Each row of a before or after table is a point. The points were changed in one or more steps. Then noise was added and the rows were shuffled. The steps act on columns, c1 being the first. What was done? A step turns or swaps two columns, mirrors them in a line or flattens them onto one, adds a multiple of one to another, or multiplies or shifts one. Angles are multiples of 10 degrees, from the lower column toward the higher: turns from -170 to 170, lines from 10 to 170 but not 90. Use the fewest steps. Two steps may share a column if one is a turn and the other turns, adds or multiplies; they go together, in the order done. Otherwise the lowest column goes first.
In the rows, zero is written as 128.

Before (13 x 2):
[[119 118]
 [105 135]
 [150 125]
 [115 113]
 [143  91]
 [174 129]
 [112 151]
 [ 81 154]
 [ 96 178]
 [138 148]
 [156 128]
 [ 78 157]
 [113 164]]
After:
[[ 54 110]
 [ 22 161]
 [ 97 129]
 [113 127]
 [ 82 152]
 [ 80  79]
 [ 89 122]
 [ 59 116]
 [ 48 158]
 [ 16 161]
 [ 31 191]
 [ 44 137]
 [ 52 173]]
Steps: shift c1 by -60; multiply c2 by 1.3

Before, 11 rows:
[[144  94 141  95]
 [131 124 144 164]
 [153  91  91 132]
 [ 83  90 109 161]
 [111 137 135 138]
 [138 112 146 145]
 [ 94 145 102 129]
 [153 101 157 103]
 [155  91 155 107]
 [130 165  91 103]
 [156 135  97 171]]
After, 11 rows:
[[103 117 186 153]
 [107 113 182 155]
 [171 130  66 156]
 [139 133 142 110]
 [132 113  54 154]
 [163 126 160 131]
 [ 94 114 154 144]
 [129 135  76  93]
 [103 143  53 128]
 [161 112  91  84]
 [145 122 163 139]]
Steps: swap c1 and c4; multiply c2 by 0.4; multiply c3 by 2

Before, 8 rows:
[[ 97 125  81 149 125 160]
 [142 141  74 116 142 107]
 [150 106 150 128 124 137]
 [153  89 125  88 130 152]
 [128 157 131 126 149 126]
 [111 162 156 131 120 103]
 [100 130 138 134  80 148]
 [116  91 105  97 115 104]]
After, 8 rows:
[[112 194 207 130 109 105]
 [149 137 201 128 118 135]
 [ 98 157 131 147 121 161]
 [152 118 177  88 131 153]
 [128 188 182 127 182 131]
 [116 120 156  97  97 103]
 [142 171 126 115 163 107]
 [100 159 191 134   6 149]]
Steps: shift c2 by 30; shift c3 by 50; multiply c5 by 2.5

Before, 12 rows:
[[ 84 140 176 107  88 175 153 118 119]
 [114 123 170  93 140 120 176 148 133]
 [ 75 162 153 120  84 131 142  98  91]
 [111 113 149  92 115 153 173 125 109]
 [108  86 128  95 103 123 170 136 118]
 [132  75 130 146 158 110 124 131 155]
 [164  90  96 139 161 132 130 158 159]
 [129  87 125  85 155 129 115 145 131]
 [104  93 104 106 158 126 146 161 168]
 [131 139 117 137 165 144 142 146 123]
 [138 162 115 135  79 108  99  56 160]
 [157 165 111 165  80 102  69 118 156]]
After (12 x 9):
[[114 111 170 110 140 118 177 162 129]
 [130  50 130 149 160 111 122 119 154]
 [103  91 105 123 156 122 145 165 169]
 [131 161 120 142 166 145 144 137 124]
 [ 76 168 150 102  82 135 141 105  91]
 [ 85 212 176 104  93 179 151 130 119]
 [140 131 112  96  82 107  98  60 162]
 [159 127 109 159  79 101  70 104 154]
 [131  86 126  99 155 128 114 170 133]
 [162  96  95 155 164 132 131 151 157]
 [110 150 148  94 115 153 172 146 110]
 [108  82 126 101 103 124 173 151 121]]
Steps: add 1.5 times c6 to c2; turn c4 and c8 by -30 degrees

Before, 9 rows:
[[142 136 140  74 146  96 111 152 134  99 108 147]
 [116 142 122 109 122 106 185 194  87 109 115 151]
 [122 133 110 139 182 124  83 185 114  90 179 150]
 [104 150 171 101 121 116  91 137 108 142 144 129]
 [156 136 152  90 128 144 173 137  53 133 138 150]
 [146 187  99 135 113 127 178 117 116 105 149 153]
 [134 124 172 120 126 143 106 143 145  96 151 114]
 [158 107 170 144 110 115 168 142  77  81 162 141]
 [182 115 108 135 171 113 132 102 125  60 160  86]]
After:
[[ 76 113 132  60 170 113 141 106  87 133 160 145]
 [119 128 129  98 126 143 102 134 155 141 151 169]
 [ 92 131  66  79 109 116 161 155 154 121 160 132]
 [142  69 127 104 112 128 178 134 120 126 149  89]
 [136 128 121  88 182 123  67 167 126 124 178  96]
 [160 123  94 146 121 116  90 124 155 153 145 150]
 [107 107  49 140 128 144 167 151 140 165 138 109]
 [121 114 130 109 145  95 103 145 151 186 108 122]
 [145 122  91 113 122 104 159 209 127 150 114  99]]
Steps: turn c1 and c2 by -150 degrees; turn c3 and c9 by -110 degrees; turn c9 and c12 by -140 degrees; turn c4 and c10 by -100 degrees; turn c7 and c8 by 20 degrees

Before:
[[104 111 148 168 129 140 143 122 147 103  63 139  90 123 121 105 118 106]
 [163 169 147 102 109 119  97  56 124  96 108 167 133  79 118 154 115  85]
 [140 161 135  97 122  66 118  84 116 119 146 111 138 111 126 158 142 142]
 [ 70 127  78  61 139 101 121  86  86  98 115 153 102 139  94 116 119 142]
 [124 139 112 114 131 145 160 106 149 119 141 100 113  98 116 108  81 140]
 [133 150  83 150 126 145 102 167 183 127  81 124 123 142 163 122 100 160]
 [118 148 102 155 122  89 116 114 149 131 139 149 106  84 161  93 129 184]
 [114  96 118 149 158 150 148  96 131 134 137 125 126 147  98 126 131 130]
 [ 84 116 124 171 187 100 155 157 134 160 136 192  68 100 120 143 206  79]
 [104 125 168 148 113  73 134 118 110 127 164 163 114 118  62 134  92 134]
 [122 176 130 148 141 130 102  80 164 111  55 140  84 119  87 129 177 115]
 [ 93 132 119 137  87 129 109 127 129 127 151 102  96 124 145 108 134 165]
 [174 166 139 172 163 162 138 103 105  99 124 190  90 123 195 151  85 141]]
After (13 x 18):
[[173 140 138 172 164 163 134 101 106 103 127  72  90 120 195 156  82 145]
 [ 81  84 123 172 191  98 156 165 140 158 133  77  69 103 117 167 203  77]
 [165 162 143 106 107 118 100  57 121  96 111  81 130  81 119 138 118  90]
 [110  96 116 150 158 151 145  96 128 129 135 132 126 145  97 124 131 131]
 [ 98 116 164 149 114  78 136 121 107 123 167 103 114 119  65 152  91 134]
 [ 71 109  78  59 143 100 122  85  88  98 110 122  98 136  93 160 119 145]
 [124 143 115 116 131 145 156 105 148 122 137 157 113  95 117 118  88 145]
 [122 168 132 150 139 132 103  79 166 111  56 114  83 118  82 139 177 113]
 [ 98 138 114 135  90 127 110 129 130 128 147 164  97 121 144 120 138 163]
 [117 122 102 158 120  87 116 115 150 128 141 139 109  84 161 169 130 186]
 [104  95 148 163 130 141 140 117 142 102  63 140  94 118 119 152 115 103]
 [142 183 136  98 122  68 116  88 115 118 143 117 134 113 128  94 140 137]
 [132 151  85 153 126 146  98 163 181 128  83 134 121 141 162 128 102 162]]
Steps: turn c12 and c16 by 130 degrees; add -0.7 times c16 to c2

Before:
[[136 151 163 127  92 125 145 106 137  89 164  72 147 144 102 121 107 186
   97  78 103  95 124  93]
 [136 174 168  90 113 111  93 133 104  76 171 111 128 139  81 144 171 101
  147 157  72 147 169 181]
 [103 118 165 147 118 155 179 158 106 112 153  62 134 165  92  97 158 119
  128 144 118  82 165  94]
 [125 180  91  99 111 122 119 176 147  92 119 102 151 132 121  81  88 129
  101 123  84  86 140 133]
 [181 114 126 143 148 174 181 135 145 166 121 148  99 134 125 108 116 149
  117 139 165 137 110 171]
 [179 127 136 170  88 132 162  89  98  91  85 138 182 104 137  89 122 146
   93  68 156 131 146 102]
 [141  92 119  85  85 127 127 144 116 153 165 144 149 114 131 135 171 132
  167 147 142 135 162 167]
 [177 119 101 111 152 172 150 129 147 113  87  99 176 156 141  84 120 150
  169 166 150 115 108 170]
 [ 88 130 122  90  98 145 158 108 156 125 118 135 119 111 150 138 122 145
   80 155 123 136 101 108]
 [101 139 100 130 154 145  89  94 153 150 149 127  86 140 120 124 106 186
  176  94 117 153 118  98]
 [107  90 104  85 109  97 123 107 141 124 121 143  91 171  77 139 158 134
  155 144  95 116 159 107]
 [141 112 104 134  73  96 127 179  91 148 104 110 134 144 145  95 180 171
   90  75 155  92 117 114]
 [167 126 126 161 137 153 139 110 134 119 160  89 112 120 111  68 105 104
  104 144 155 145 137 116]]
After (13 x 24):
[[ 88 114 128 141 149 206 178 133 144 172 119 147  98 138 127 106  89 148
  117 138 168 127 108 169]
 [165  90 106  87 108  81 124 105 142 125 120 143  89 173  75 140 130 135
  156 143  89 133 157 112]
 [177 110 102 137  74  78 127 181  90 148 107 113 136 147 142  95  84 170
   91  76 157 116 114 114]
 [ 83 130 127 162 137 165 138 109 133 122 161  89 115 122 108  71 110 104
  106 145 155 131 138 111]
 [151  92 120  83  84 124 127 148 114 155 165 144 150 118 131 134  98 133
  166 148 145 157 160 167]
 [103 119 104 114 152 198 152 131 149 108  88 100 177 156 140  88  86 147
  171 162 151 110 111 171]
 [137 128 116  94  95 154 163 107 153 123 120 132 116 114 151 139 168 150
   82 156 125 134 101 108]
 [121 183  93 102 111 117 119 176 147  97 117  99 155 134 121  83 141 129
  102 126  83  74 141 131]
 [ 96 131 133 170  82 136 161  85 100  92  87 137 185 104 136  89  84 146
   93  67 153 127 147  99]
 [115 139 101 130 158 158  83  96 154 149 152 127  86 135 126 124 167 190
  176  94 113 141 121 104]
 [148 176 166  90 109  98  94 137 104  74 170 113 131 142  83 145 106 105
  145 157  71 165 168 182]
 [125 151 163 125  98 126 143 106 137  88 164  74 147 141 103 124 122 187
  101  80 104  87 123  90]
 [183 119 164 143 116 167 173 152 103 115 148  62 132 168  89  95 123 120
  127 145 118 100 164  94]]
Steps: turn c17 and c22 by 30 degrees; turn c1 and c17 by -120 degrees; multiply c6 by 1.6

Before:
[[135 134 144  98  92 128 145  91 155 133 121 111 168 111 121  84 134 124
  120 146 142 152 133 143 108 123 173 129 115 130  84 148 129  92  82 120
  118  79 163 144  91 149 139 121 101 165 112  89]
 [161 157 119 132 131 144 122 130 127  94 133  73 179 145 102 160 131  95
  131 178  95 144 164 140 154 150 133 139 136 166 152 130 178 170 153 135
  109  81 132 175 109 165 136 105 148 158 145 129]
 [140 141 164 134 100 140 107 122 113 157 118 133 103 117  97 126 137 138
  115 103 145 168 148 137 159  97 202 144 186  62 135 145 124 132 149  97
  153 121 136 113 152 136 118 162 115 177 148 134]
 [158 118 135 144 140 204 155 133 118 191  86  75 101 150 116 114  97  69
  110 180  93 143 127 137 126 168 117 157 120 118 184 100 117 118 137 115
  113 112 113 170 169 132 184 145 108 100  92 166]
 [146 191 171  89 165 128 152 120 129 128 155  95 117 107 130 153  77  45
  151 128  97 132 123 166 102 122  99  99 164  34  53 102 105 166 167 107
  120 149  66 134 179  95 177 161 172 129 111 134]
 [149 170 121 152 111  72  84 150  94 146 143  84 156 153 127 104 130 151
  100 175 110 173  72 184 141 145 133 142 125 110 136 107  90 126 128 117
  154 143 126 164 141  77 243 128 114 108 124  66]
 [119 105 147  95 164 140  92 152  89 109  81 114 174 137 169 110 155 141
  102 174  73 140 107 144  62 102 110  97  86 108 108 184 119 135 153  98
  101 162 129 127  89 113 162 159  89 119 159 124]
 [152 132 155  74 111 112 128  87 111 138 145  92 119  66 149 150 168 137
  146 126 111 154 133  84  94  94 129 113 106 131 112 105  99 124 176 131
  143 179 118 227 151 153 146 120  89 152  93 137]
 [141 121 122 174 173 153 120  98 131  97  78 156 110 152 121 179 108 137
  124 180 108 193 102 164 132 143 102  60 104 132 105 135 125 143 140  97
  107 160 116 141 140 132 131 129  86 113 137  79]
 [130 140 160 100 152 114 128 174  86 128 147 132 145 164 150 143 105 157
  136 103 121 138 160 114 178  89 108 123 156 119 118  92 126 113 167 118
   72 132 102 120 111 145 153 184 161 157 131  98]
 [162  98 139 131 110 156 152  84 136 109 107 138 150 108 133  97  99 126
  144 110  97 161 101 144 114 147 103 146 124 170 153 127 135 123 124 103
  170 111  98 116 120 100 146 154  70 135  71 124]
 [143 118 173 150 176 122 173  88 155 137 177 116  99 120  97 144  83 139
  117 192  87  97 140 173 124 127 166 138 109 131 153  88 143 106 120 104
   98 137  76 147 137 178 154 188 119 128 137  87]]
After:
[[119 102 146  95 167 136  89 153  92  84  81 112 173 136 171 110 154 143
  102 118  73 140 109 141  64  86 108 160  84 108 109 185 118 136 154 100
  103 112 131 126  90 113 164 160  88 120 158 122]
 [156 118 136 143 141 205 150 130 113 173  88  76 100 149 116 110  96  67
  109 181  94 145 129 139 128 111 115 104 117 120 184 101 116 120 135 115
  109 126 115 170 171 133 185 143 106  99  92 166]
 [141 142 162 135  98 138 108 123 111 136 124 134 101 116  99 124 135 137
  117  93 142 170 146 136 155 131 203 117 184  61 135 147 125 133 148 100
  152 127 139 110 150 135 120 162 117 175 148 135]
 [142 118 177 148 177 120 176  86 154 116 180 117  97 117  98 143  81 140
  115 140  89  94 137 173 125  85 163 124 108 128 151  89 144 105 117 103
   99 114  80 149 135 178 157 188 119 128 133  85]
 [146 191 170  85 165 129 150 119 130 109 153  99 120 110 129 152  77  44
  151 125  96 134 126 165 105 128 100 158 162  35  55 100 103 166 169 108
  122 128  63 134 177  96 175 161 175 125 111 134]
 [148 171 125 152 107  71  86 146  93 128 142  83 157 152 125 103 134 151
   99 158 110 173  73 183 142 105 133 126 123 111 137 105  92 129 132 115
  154 108 126 165 141  77 243 130 112 106 125  66]
 [132 138 159 100 149 114 129 173  88 110 145 130 146 164 149 146 105 154
  136  84 119 138 162 113 177 135 108 132 156 121 117  92 127 109 166 118
   72 126 100 119 110 143 153 182 166 158 134  93]
 [158 159 117 132 129 143 122 129 131  80 131  76 180 146 103 160 130  95
  132 160  94 146 163 142 154 102 129 104 132 169 154 127 181 169 152 133
  108 165 135 174 110 165 137 105 150 157 144 130]
 [154 133 154  72 110 114 129  88 113 121 147  95 117  66 150 153 169 140
  146  93 112 157 134  83  92 118 129 156 104 131 115 103  99 125 175 131
  146  88 118 231 153 154 148 122  93 150  88 134]
 [134 135 145 101  96 126 141  92 156 115 118 111 170 112 118  84 135 125
  118 130 143 151 134 142 110 112 172 109 112 129  86 148 130  92  84 119
  118 171 165 144  92 154 140 121 100 161 109  89]
 [142 123 124 173 171 154 122  99 130  79  76 157 108 152 118 181 108 137
  125 159 104 193 106 163 130 100 101 179 103 131 106 133 129 145 139  99
  109 135 114 139 140 132 134 131  84 112 136  77]
 [163  94 142 135 107 156 153  85 136  90 105 138 150 110 130  97  99 128
  144 140  98 162 100 141 113 145 104 113 125 171 150 126 137 120 123 101
  169 135  98 118 121 101 147 154  71 133  69 125]]
Steps: shift c10 by -20; multiply c20 by 0.7; turn c20 and c26 by -70 degrees; turn c28 and c38 by -150 degrees; multiply c28 by 0.7

Before (11 x 64):
[[160 169 116 162 150 120 112 181  85 139  97 132 183 105 124 178 131  86
   91 132 159 117 157  95 133 132 142 140 150 150 124 199 145 114  96 106
   72 106  79 118 142 174 116 153 156 102 166 142 129  72 129 112 140  74
  156  87  73 152 154  90  79 196  91 161]
 [142  89 100 126  75 150 105 106 139 124 158 149  54 143  97  89  96 119
  134 151 112 112 129 120 125 120 118 134 101 185 152 115  83 117 142 112
  116 151 129 117 145 134 135 141 114 114 168 175 148 110 166 179 133 151
  138 118 134 145 172  91 134 138 125  67]
 [100  87  96 138 149 120 109 141 114 114 129 135  87 122 130  68  89  86
  117 142 121  97  94 175 135 149 154 111 120 156 115  82  84 146 139 106
  154 163 135 108 201  98 130 173 100 103 158 135 136 116 119 172 152 117
  116 146 160 145 132 104 150 133 152  66]
 [ 92 106 154 101 128  80 139 145  86  97 106 114 180 144 141 113 101  81
  168 117 123 131 157 112 128 112 133 137 121 107 159  95 162 161 149 161
  148 164 117 162  91 116 128  80 116 113 150 113  97 114 119  78  92 152
  146  69  98 131  78 151 104 176 142 119]
 [139  75 115 145 100 117 124 126 104 113 152 138 105 119 119  81 113 118
  132 113 126 119  56 146 153 135 123 130  92 123 103 107  89 123 125 117
  130 130 118 104 166  98 122 140  82 130 152 150 153 141  73 170 135 115
  115  95 139 125 163 110 139 134 147  97]
 [141  76 100 135 145 118 143 139 139 136 138 154  98 103 117 102 106 123
   99 144 111 109  76 133 141 137 151 107  90 141 143 117  45 148 113 139
  144 154 114 131 167 131 141 146  81 119 143 153 136 127 147 143 148 125
   99 126 124 128 162  92 122 188 138 120]
 [ 97 106 127 104 124 131 151 160 109  77 107  96 179 131 137 156 132  69
  156 162 156 155 137 116 107  77 158 156 115 115 186 123 154 122 134 150
  121 129 106 161 123 146 154  70 110 120 159 113 108  98 126  81  81 120
  158  62 138 138  57 134  89 150  83 147]
 [ 81  99 140  94 139 147 119 143  66 105 119  81 186 108 157 134 111  59
  140 133 146  98 161 106 107 119 153 173 151 127 144 123 140 132 150 150
  124 118 132 164 108 134 143 112  83 109 122 102 114 135 131  56  93 165
  164  69 102  95  49 153 103 132 139 169]
 [125  98  72 151 145 129 139 134 127 135 123 143  69 129 157  96 117 119
  126 118  93 107  88 121 121 117 113 133  95 146 127 139  90 101  98 148
  140 153 140 105 187 113 120 185 112 112 152 146 148 137 114 148 136 137
  108 112 138 176 186 115 147 145 137  68]
 [142 142 164 151 173 143  71 186 121 106 102 101 189  72 156 178 160 136
   45 153 142 116 178 120 122 150 125 125 190 122 115 245 163 105 108 116
   74  84 124 118  93 195 138 152 145 134 154 187 141 103 115 128 140  86
  147 103 115 177 159  94  99 203  76 141]
 [ 85 110 155 116 104 153 124 187  63  78 112 105 185 136 156 125 141  86
  150 139 133 124 144 134 114 116 157 163 113 115 155 129 148 123 152 146
  135 139  92 151 116 153  85  85 163 141 139 118  64 119 111  60  89 173
  144  90 128 127 100 139 134 160 120 173]]
After:
[[ 84 110 166 117 133 153 124 187  64  78 113 103 184 136 155 125 140  88
  151 138 132 124 143 134 114 113  91 164  84 114 156 128 146 124 151 145
  134 151 101 151 117 152  86  86 163 140 137 118  64 119 113  59 144 174
  143 101 128 126  99 138 133 160 119 114]
 [ 99 106 143 103 134 129 151 159 109  75 106  97 180 130 136 155 132  69
  157 161 156 155 138 117 107  78  87 157 110 114 186 121 153 123 133 151
  119 162 112 161 123 147 154  70 110 120 160 111 108  98 127  81 161 119
  158  88 140 138  57 134  90 150  82 115]
 [141  76  96 136 135 116 143 141 140 136 138 154  99 103 114 102 105 123
   99 144 110 109  75 132 141 137 110 107 138 140 140 115  46 147 114 139
  145 140 118 129 166 132 140 148  82 118 141 153 134 125 148 145 111 125
   99 114 126 127 162  91 122 188 138  90]
 [142 141 157 151 198 143  72 187 121 105 101 100 188  73 156 178 159 136
   45 154 139 116 177 120 122 149 139 125 113 122 116 245 163 105 108 116
   74 121 127 119  94 195 137 151 145 135 153 186 142 103 114 128 107  86
  147 135 115 176 160  94  99 202  77 189]
 [101  87  88 137 151 120 109 140 114 115 128 137  88 122 131  68  88  87
  118 142 121  98  93 174 135 149 108 111 189 156 115  82  82 145 140 104
  155 133 134 107 201  98 131 173 100 103 159 134 138 117 119 172 108 116
  115 121 159 144 130 102 149 132 152 118]
 [ 81  99 152  93 168 147 119 141  66 105 118  80 185 106 156 133 111  60
  140 134 146  98 162 107 107 119  94 172  88 126 143 122 141 133 148 149
  124 154 133 163 106 134 143 111  83 109 123 102 113 135 130  55 146 165
  163  96 104  94  48 154 104 132 139 149]
 [160 168 113 162 146 120 113 179  85 140  96 132 183 108 124 178 131  87
   91 132 160 117 155  94 132 133 117 141  96 152 124 200 146 116  96 105
   71 139  94 118 142 174 115 154 156 105 167 142 128  73 127 112 117  75
  157 115  72 152 153  91  78 197  91 151]
 [ 94 105 165 103 140  80 140 146  86  98 106 115 177 145 142 111 102  80
  165 118 123 131 157 112 128 113 113 139 137 108 158  95 163 162 149 161
  148 172 120 163  91 116 128  81 116 111 149 113  97 113 119  78 149 152
  145  76  96 132  77 151 104 175 141 122]
 [138  75 115 146  91 117 126 124 104 113 153 138 105 120 119  84 113 119
  133 113 127 119  55 145 153 135 133 130 160 124 102 106  89 124 126 117
  131 146 121 105 166  98 121 140  81 132 152 151 152 141  73 170 128 115
  114 106 138 126 163 109 139 134 146  93]
 [142  90 100 125  43 150 108 106 141 124 156 150  55 141  98  87  97 120
  135 150 111 113 130 120 123 119 137 134 190 185 153 115  83 116 141 112
  116 141 129 116 145 134 133 141 114 112 167 176 147 111 167 180 137 149
  138 110 134 146 174  90 134 138 125 101]
 [125  98  74 151 176 129 139 134 127 134 122 144  66 129 158  97 116 120
  127 118  94 105  88 121 122 119 138 133 188 147 126 140  91 100  98 149
  139 146 135 103 187 113 121 184 111 112 152 147 148 137 114 148 145 136
  108 106 140 177 186 115 147 146 135  94]]
Steps: turn c3 and c53 by 20 degrees; turn c27 and c53 by -160 degrees; add 1 times c15 to c5; turn c29 and c64 by 90 degrees; flatten c38 and c56 onto the line at 130 degrees; multiply c39 by 0.7
